Each row of a before or after table is a point. The points were changed in one or more steps. Then noise was added and the rows were shuffled. The steps act on columns, c1 being the first. What was done? A step turns or swaps two columns, mirrors them in a line or flattens them onto one, adds a multiple of one to another, or multiplies or shifts one. Angles are multiples of 10 degrees, from the lower column toward the higher: turns from -170 to 170, lines from 10 to 170 but not 90. Use the fewest steps. Two steps may share a column if one is a turn and the other turns, adds or multiplies; they go together, in the order done. Otherwise the lowest column goes first.

Before (14 x 3):
15	56	-28
22	7	-43
-29	56	11
-15	-14	-41
10	-2	-1
-11	22	3
14	50	-27
15	0	-39
18	-20	-46
-18	16	-39
-25	1	19
-14	13	4
16	2	-58
-53	-24	17
After (14 x 3):
63	58	9
-2	40	-17
16	26	-31
-23	-12	17
-26	15	-44
-3	14	-47
71	60	15
24	35	43
29	35	-31
-3	7	14
19	38	-44
-79	-31	-1
7	-1	-2
8	17	17
Steps: add 1 times c2 to c1; turn c2 and c3 by 40 degrees

Before (13 x 8):
7	21	-1	0	0	-25	-41	-57
-82	0	53	-14	-3	11	0	-55
20	-9	12	-20	15	-10	-6	-10
-37	12	-16	-29	-17	-36	3	-3
-17	47	56	-34	-7	-22	-45	-58
19	40	32	8	27	-34	-42	-23
-7	12	21	21	-49	-12	23	-24
24	-3	4	-2	2	34	2	-5
45	37	-50	-13	31	24	-19	-9
6	11	10	-5	5	6	53	-31
44	17	25	29	-27	-13	-6	12
43	10	-7	2	-15	-24	8	-9
-15	4	-3	-4	29	38	0	-2
After (13 x 8):
21	-18	-10	-45	-11	15	-2	-11
-82	1	-41	-35	10	1	-37	-55
7	20	26	-14	7	9	-47	-33
45	75	28	-32	24	29	49	-12
41	21	11	3	-23	-15	-3	-9
21	82	-53	17	-35	25	9	-25
-18	9	1	-8	37	31	0	-2
-18	97	-73	-86	-23	-7	-3	-56
-38	23	13	-73	-39	-17	8	-3
43	35	-19	69	-14	-29	-10	9
-11	25	-2	53	-13	-48	-32	-22
22	-7	0	-1	30	4	-4	-9
7	43	-23	0	-21	1	33	-58
Steps: multiply c2 by 2; turn c3 and c7 by -140 degrees; multiply c4 by 2.5; swap c5 and c6

Before (10 x 12):
-18	4	4	4	-13	-5	31	9	37	-9	-45	14
-8	-7	-11	20	-22	-17	-36	-24	23	-1	21	-9
-6	-2	-12	3	4	-2	-11	2	19	39	-18	4
11	12	-26	13	-28	-10	5	61	25	13	-12	10
-54	-26	9	25	29	-20	-35	6	17	-8	-28	-6
-1	23	-26	32	5	9	-3	7	-4	20	-16	-12
-15	-5	-25	21	-2	-47	-26	8	1	30	33	7
-45	-11	10	-39	-26	14	7	-6	18	-16	-15	1
-1	-34	-48	10	8	-4	-1	-17	-3	-2	4	0
-2	14	-32	-11	-14	16	24	1	26	6	-14	-33
After (10 x 12):
-5	24	-58	29	1	1	-7	40	-7	22	-19	-14
6	12	-54	11	-12	2	35	75	23	9	-14	11
-14	-8	-51	22	-17	-46	6	53	1	29	32	5
-41	-24	18	25	-17	-31	-33	-10	15	-8	-31	-8
-4	-1	-28	1	-10	-6	-9	66	22	42	-15	0
-14	2	12	4	23	6	22	-9	38	-6	-38	9
4	-36	-100	4	3	-2	-9	-22	-10	-1	4	0
-5	-8	-24	21	-41	-19	9	-24	26	1	22	-6
-36	-10	19	-37	-7	27	19	-27	21	-12	-12	0
-1	13	-64	-10	9	26	20	7	27	11	-12	-35
Steps: multiply c1 by 0.7; multiply c3 by 2; turn c5 and c7 by -60 degrees; turn c6 and c7 by -20 degrees; add 1.5 times c10 to c8
